Rows are points. Any point is a mix of the corners, with weights that add up to 1. It lies inside the corners' shape when no weight is negative. Is each point inside? If not, which corners have a negative weight?
(in the rows, 128 means zero)

Corners:
(1): [143 166 120]
(2): [124 141  26]
(3): [110 149 232]
(4): [142  97 107]
Points:
[146 130  67] -> outside (3)
[129 161 125] -> outside (4)
[140 158 117] -> inside
[121 149  42] -> outside (4)
[128 166 118] -> outside (4)
[143 127 143] -> outside (2)
[116 131 163] -> outside (1)
[115 128 133] -> outside (1)
[136 131  60] -> outside (3)

Corners:
(1): [204 103 132 223]
(2): [127 196 125 102]
(3): [ 41 148 113 136]
(4): [114 157  84  93]
(5): [126  94 141 132]
Points:
[128 171 124 123] -> inside
[124 104 136 132] -> inside
[162 195 110 117] -> outside (3, 5)
[102 133 122 111] -> outside (1)

Corners:
(1): [236  48  61 168 172  56 106 109]
(2): [174 122 124 163 135 119 149  98]
(3): [ 60  94 151 102 142 157 144 149]
(4): [ 57 106  97 108 103 128 121 135]
(5): [109 133 118 131 139 199 117 109]
(6): [ 56  95 170  95  59 200 114 184]
(7): [129 159 138 150 180  96  51 170]
(8): [185 114  68 132 161  73 135 163]
(9): [ 68 116 195  59  84 193 100 115]
Points:
[156  96  96 133 144 108 117 132] -> inside
[159  99  99 141 139 117 106 122] -> outside (3)
[114 115 140 122 137 143 104 104] -> outside (6, 8)
[106 131 152 131 124 164 135 159] -> outside (1, 4, 9)
[136 119 137 136 147 135 110 136] -> outside (4)
[ 64 143 156  92 101 166  79 160] -> outside (1, 2, 3)
[ 80 110 140 112 114 152 114 139] -> outside (8)

Corners:
(1): [107 149 168 112  95 142 157  93 120  91 170]
(2): [140 129  83 167 123 197  90 127 174 157  98]
(3): [ 62 140 101 127 119 173 124 101 114  34 115]
(4): [144  93  89 198  78  67 112 104  39 154 150]
(5): [ 96 164 115  76 123  88 164 158 154 152 141]
(6): [ 64  84 178 133 143  62 141 108  54  93 120]
(7): [122 107 145 121  76 147  53 183 130  36 147]
(8): [138 160 116 156 108 171 190 159 146 187 102]
(9): [164 111 145  90  64 192 174  79  61 223 138]
(10): [154  94 123  76 171 180  86 185  75  19 113]
(11): [135 175 133 182  67 147  83 141  58 182 162]
(12): [ 73  82 101 181 145 127 174 157 128 114 162]
Points:
[115 133 148 118 114 151 115 130 109 120 116] -> outside (4, 12)
[120 130 143 118 109 147 135 121 101 102 146] -> inside
[ 88 105 152 135 128 100 140 120  80 108 124] -> inside
[140 139 102 159  92 162 130 118  97 173 139] -> outside (6, 7)
[114 120 151 118  79 123 119  98  77 140 143] -> outside (8, 10, 12)
[ 95  82 121 148 127 130 126 119 104  86 138] -> outside (5, 8, 11)
[113 125 111 132 118 142 121 143 115 116 124] -> outside (1)

Corners:
(1): [ 94 135 158  88 154 132 173 165 132 112 119 122 109 147]
(2): [126  70 124 119 123 143 120 147 166 111  74 131 100 111]
(3): [132 148 249 160 140  88 110 134 152 118 221  91 107 155]
(4): [140 145 108 190 126 149 182 142 187 138 136 168  90 107]
(5): [156 113 128 132 126 162 100  56 152 112  73 175 203 161]
(6): [154 128  71 154 151 128 147 115 173 105 112 127 113  89]
(7): [146 129 134 142 144 120 163 152 132 171 164 105 160 102]
(8): [152 113  82 104 172 135  99 160 148 150 104 166 117 127]
(9): [137 100  99 107 135 169 158 147 136  95 130 147  91 101]
(10): [160 145 145 112 112 178  51  92 138 126  68 140 154 139]
(11): [152 106 145 121 128 131 125  54 143 164 123 128 112 168]
(12): [132 105  73 139 120 174  80  97 131 118  84 121 166 175]
(13): [108 137 186 147 129 128  82  56  90 131 114 138 158 155]
(14): [171 112 123 172 133 110 140 165 117 119 115 141 100 138]
(15): [141 169 158 172  92  20 158 109 151 132 232 108 134 127]
Points:
[132 140 156 129 130 135 128 104 139 132 144 120 140 141] -> outside (2, 8, 14)
[139 129 108 131 133 139 134 126 134 130 123 132 124 124] -> outside (2, 3, 5)
[140 128 127 138 133 128 125 126 143 121 126 133 133 131] -> outside (11)
[137 123 122 143 129 135 134 130 148 127 129 133 115 129] -> outside (5)
[151 125 125 134 137 128 132 133 149 128 123 140 120 125] -> outside (12, 13)
[141 140 151 133 133 104 139 116 137 127 158 125 127 131] -> outside (2, 4, 12)
[144 130 126 151 131 124 143 118 154 134 136 135 122 125] -> inside
[141 128 124 141 132 115 145 111 128 147 145 138 144 139] -> outside (2, 3, 6, 10)

Corners:
(1): [100 138  81 114  75 161  75 197  75 134 121 125 172 111  93 198 120 178
 119 106]
(2): [213 108  91 102 101 115 137 196  88 124 150 130 111 127 188 173  99 175
 110  94]
(3): [169 198 150 116 192 162 115  83 133 174  73 188  82 102 118  83 109 185
 123 168]
(4): [130 161  55 131 110 129 205 146 120 150 155 113   7 109 152 133 108 117
 137 112]
(5): [155 152 137 124 131  94 195 140  93 130 190 124 128 107 124 194 120  83
 152 158]
(6): [ 91  96  83 192  98 165  45 172 240  85 107 172 138 156 103 137  64 134
 166 142]
(7): [ 80 169 141 148 115  78  92 158 116 200 164 136 151 153  91 122 141 104
  98 162]
(8): [ 95 143 161 128 136 159 111 153 120 128 139  94 194  75 209 149 117 179
  99 153]
(9): [103  48  66 126  82 152 121 223 176  54 145 195  62  84  93 143  66 149
 197 129]
(10): [ 57 138 240 161  66 177 100  84 126 109  66 129 132 171  81  82 129 108
  31 154]
(11): [172 212 162 111  96  95 137 146  88 104 157 105 141  99 158 182 132 222
  93 119]
(12): [102  82  58 103 136  97 165 148 196 138 176 127 100 218 174 173 144 121
 143  64]
(13): [105 106  99 106  56  97 168 165 111 118 124 158  91 118 152 123  77 106
 151 169]
(14): [165 158 179 113 157 125  42  96 113 134  62 133 134 140 147  76 167 130
 137 192]
(15): [ 97 204 162 139 113 107 173 159 153 105  79 131 139 108 160 111 131  97
  84 130]
(16): [174 150  48 200 118 172 189 170 135 118  88 175  68 148  62 144 156 205
 115 118]
(17): [126 103 132 151 158  83  95 147  94 131 118 160  80 132 100 184 125 182
 101 158]
(18): [149  94  84 110 166 107 137  73 109  99 137 152 117 210 159  71 106 135
  89 145]
(19): [107 145 125 159 111 143 126  71 116 166 122 121 191 102  99 122 197  48
  94 138]
(20): [102  81 113 118 121  64 158 111  89  97 143 148  98 170 137 107  58 124
 163 105]
(21): [131  72  85 108 162 126  65  87 167 138  67  76 182 208  98 115 123 170
  97  78]
Points:
[ 94  99 114 134 103 128 101 157 147  98 117 148 133 137 115 131 111 143
 133 132] -> outside (2, 3, 4, 5)
[122 158 153 134 121 137 101 118 118 137 104 125 165 134 129 116 123 146
  96 147] -> outside (4, 9, 12, 17)
[135 130 114 131 137 135 109 127 136 139 126 132 126 141 124 140 134 145
 120 131] -> outside (13, 15, 20)
[131 148 156 126 149  93  93 144 148 141 141 127 157 113 144 149 127 138
 137 140] -> outside (1, 4, 10, 13, 16, 18)
[127 129 118 119 119 115 120 150 123 124 129 134 108 133 141 140 103 148
 124 131] -> outside (16, 19)
[119 134 109 145 113 128 120 152 147 130 123 152 129 141 104 142 123 136
 113 132] -> outside (4, 8, 14, 20)
[130 137 124 128 123 126 106 140 125 127 110 137 126 135 131 132 127 141
 122 139] -> inside
[127 128 119 131 120 116 140 137 130 122 123 139 114 140 137 126 116 132
 120 134] -> outside (1)

Corners:
(1): [110 218 153 130 120 155  93  64 157  50 102 161  57 128 168 115 160 170
 157 184]
(2): [ 96 110 168 185  97 138  44 133 138  59 106 150 118 106 130 121 183  66
 163 192]
(3): [110  95 135 167 173  61 151 115 131  80 124 121 128 177 126 142  34 104
 116 124]
(4): [169  95 128 176 120  97 173 117 159 149 132  76 131 199 128 167 183 184
 111  97]
(5): [ 80 135 169 153 148  95 153 124 114 126  65  93  86 116  91 112  49 136
  91  45]
(6): [168  46 163  64 181  52 195 179  72 110  28 133 103 162 111 125  93 136
 165  62]
(7): [ 99 203 171 208  84 143 107 169 118  98  51 122  83  85 190 145 144 125
 115 114]
(8): [118 164  98 112 129  94 103  73 176  65 118  82 101  86 163 100 137 135
 131 158]
(9): [ 81 155  80  89 205 196 113 118  71 128 151 134 204 164 123 156 151  81
 138 208]
(10): [110  32  96 117 107  75 151  99  91  99 169 178 131 138  90 165 115 109
 112  94]
(11): [ 88 147 128 106 158 192  89 121 158  82 154 193 224  63  96 131 114  60
 164 151]
(12): [170 144  93 204  58 148  79 123 129 105 125 151 113 124 140 128 129 200
 156 148]
(13): [159 147 126 122  32 158 131  78 118  77 195 111 110 101 144 167 199 138
 186 160]
(14): [ 66 137 146 126 139 182  31 142 192 179 150 117 229 156 176 156  78  32
 140 239]
(15): [172 215 135 102  76  82  74  90 127 112 164 157  47 130 132  70 116 120
 127 123]
(16): [141 112 117 101 122 152 100 103 160 108 141 108 163 183 155  88  99  76
  93 129]
(17): [ 95  90 110 155 167  98 238  95  65 140  73 114  98 181 120 139 159 105
 150  49]
(18): [138 132 131 123 159 134  82 126 154  88 156 130  83 144 195  52 138 139
 151 173]
(19): [154  70 151 178  55 102 223 163 125 104  64 156  87 108  81 116 119 166
 124 101]
(20): [147  86 109  73 199 166 109 130 135 141 154  92 151 154 123 197 126  29
 144 176]
(21): [123  68 111 125 107  71 134 183 170  88 148 130  77 198  83 151  89 122
 137 105]
Points:
[122 120 126 136 134 127 134 117 131 105 124 125 125 143 136 137 125 126
 136 132] -> outside (2, 15)
[136 144 151 143 111 104 114 123 161  98  99 140 112 117 146  97  84 152
 116 118] -> outside (2, 9, 13, 17, 20, 21)
[113 123 125 128 129 143  99 120 126 108 134 139 154 121 143 127 128  83
 143 163] -> outside (1, 4, 5, 21)
[120 134 140 142 121 124 120 126 127 103 112 139 109 139 136 133 120 122
 136 131] -> outside (8)
[127  98 123 142 136  91 144 127 128 111 113 124  96 163 116 137 118 130
 134 122] -> outside (7, 11, 13, 16)
[131 144 132 154  84 137  86 114 171  90 147 133 133 122 138 149 130 113
 134 166] -> outside (5, 6, 9, 17, 18)
[129 126 131 108 173 111 119 109 113 105 112 110 102 149 141 126 131  94
 129 129] -> outside (11, 12, 13, 14, 19, 21)
[123 129 126 136 121 114 117 111 124 111 127 116 116 152 140 141 122 114
 133 134] -> outside (11, 18, 19)
[130 112 131 146 108 115 149 128 134 103 105 131 110 127 122 126 123 130
 133 128] -> inside
